Each wall is flat, endless, passes through zero and stands at right angles to its row. A trip goes straight from one point to another. List the walls that it crosses, first one first.
In the rows, zero is written as 128.

Walls:
(1): [86 85]
(2): [137 112]
(3): [107 126]
(4): [109 163]
Trips:
[189 185] to [162 157] => none
[107 120] to [144 175] => 1, 3

Walls:
(1): [147 145 110 125 150  83 145  74 134]
(2): [164 130  76 174 146  94 132 147 119]
(3): [171 102 179  74 171 110 219 108  95]
(4): [138  71  93 187 100 136 159 163 154]
(5): [108 111 141  94  89 111  75 111  77]
(6): [108 135  75 154 136 150 122  61  71]
Trips:
[131 130 114 175 189 112 155 137  91] to [183 135 111 129 143 129 141 119 150] => 6
[148 151 185  94 147  78  99 104  90] to [149 161 132 137 120 138 158 131  85] => 6, 2, 5
[135 188 151 147 116 127 147 121  68] to [195  73 169 154 209  64 119 146  89] => 6, 5, 4
[ 60  65 115 118 125 109 111 142  70] to [ 63 106 129 137 157 128 132 161 130] => 6, 5

Walls:
(1): [152 163 123 115 107 115  86 156 149 167 144 139 112 146 169 118  79 144]
(2): [135 114 186 187 109 119 116 124 103 111 145 158 159 176  82  80 118 115]
(3): [166 164 104 124 176 129 131 102 159 122 109 162 105 189 135 150 127 123]
(4): [ 81 140  70 120 174 127 135 161 128 139 121  82 124 130 116 175 112 111]
(5): [122 150 141 108 162  74 135 102 128 133 150 152 155 177 130 160 155 150]
(6): [182 141 105 112 223 167 113 153 152 176 201 167 147 100 146  71 156 127]
(7): [148 190 140 161  81 156 121 144 125  87 133 124  98  91 131 138 103 170]
(8): [120  82  89  99 113 130 113 104 118 110 153  74  98 141 146 113 137  94]
(9): [ 97  71 139 133 153 157  50 128 139 138  87 139 185 112 104 175 173 120]
Trips:
[120 171 147 149 149  60 135  88 172 145 110 159 216 162 149 117  52 179] to [ 91 116 106 201 135 141 113 122  90 145  98 133 193 169  81 114 151 136] => 9, 1, 4, 3
[213 165 128 110 138 179 141  63 167 177 135 116 122 107 160 152 146 132] to [102 188 136  98  88 124  91  46 110 108  88 184 130 101 127 160 101 142] => 6, 9

Walls:
(1): [130 148 105 139 167 126  95 131 117 105 128 130 114 105  43  60 149 167
  82  94 133  87 137  71 130 125 136 165 138  92 111 176 150  73 132 127
 107  99  97  81 210  95 123 142 138 143  76 125]
(2): [121 140  86 226 106 100  98 112 130  62 128 133 184 100  91 199  97 179
 127  95 151 172 160  78 177 179 186 156 185 111 112 146  72  80 163 135
  89 175 131 109  47 134  94 155 202 147 113 116]
(3): [111 128 110  94  83 176 143 141 161 161  85  90 158 147 151 113 119 118
 154 126 102  82 129 118 131 124 161 136  76 161 162 137  81 172  10 133
 172 163 100 175 173  99 122 136 102 129 108 161]
(4): [148 156 136  90 125  85 140 135 131 167 183 147 115 136 154 143 148 148
 115  72 140 126 155 127  73 122 166 111 103 178  60 106  45  65 106 183
 103 184 152 103 110 133  88 181 176 195 137 126]
(5): [ 68 131 180 124  37  88  83 113 141 117 125 145 121  80 140 145 108 139
 121 145 195 160 117 182 133 138 124 121 137 188 151 185  77 134 190 100
 171 134 114 204  86 178 123 124 141 132  97 126]
(6): [ 83  50 128 136 164 196 148 148 120 112 144 117 158 179 152 126 123 122
 164 137 116  59  65 160 173  88 151 118 103 134 100  75 203 150 109 148
 121  87  69 102 161 164 112 149 106 163 151 170]
(7): [103 180 107 111 153 153 134 150 128 152  51 153  88  88 107 141 116  97
  92 160  90 140 162 125 123 202 139 116 200  73 110 167 107  68  79 164
 162 114 129 117 160 127 146 106 203 122 178 121]
(8): [ 93 180  97 195 231 123 125 159 141  62 125 142 133 111 115 104 116 106
  85  91 135  98 134 155  56 192 137  91 109 101 116  83 157  89 104 107
 109  71 134 118  86 130 125 101 114  76 119 138]
(9): [ 56 107 168 205 117 178 170 150 159 103 111 113 182 143 121 138  61 190
 141 128  92  97 159 132 131 109 102 126 121 126  52 124 144 173 123 132
 184  98  86 173  95 154 161  96 100 107 147 130]
(10): [ 88 151 102  83 132 109 156  90 234 112 116  83 199  54 129 185 210 109
  55  99 184 133 149 126 127 118 171 105 182 124  78  80 130 114  98 137
 145 118 101 119  71 103 110 144 162  53 115 119]
Trips:
[ 95  69  95  99 118 104  90 118  94  94  86 217 142 134 116  89 164 113
 105 144  82  92 115 136 168 200 131 144  83 133 111  87 192 110 173 128
 103 162 131  66 113 142 171 129 183  71 126 127] to [ 98 113  50 197  81 175 109  73  93  91 145 104 120 106 135 134 158  73
  99 172  89 142  99 108  46 193  91 186  95 158 115 102 124 162 173  65
 103 150 105  99 179 110 117 131 144 109 143 142] => 7, 6
[143 130 135 151  75 145 185 102 150 135 136 137 132  78  95 113  80 201
 168 187 129 147 188 157 115 118 159 157 149 210  92 173 179 171 124 149
 141 210 138 134 138 166 147  92 116 116 158 154] to [158  76 114 180  52 166 103 104 122 166  74  81 155 189 136 123 160 133
 121 205 165 128 134 101 175 117 106 100 117 136 106  91 107 178 108 119
  96 137 108 102 151 146  82 180 127 156 161 120] => 6, 5
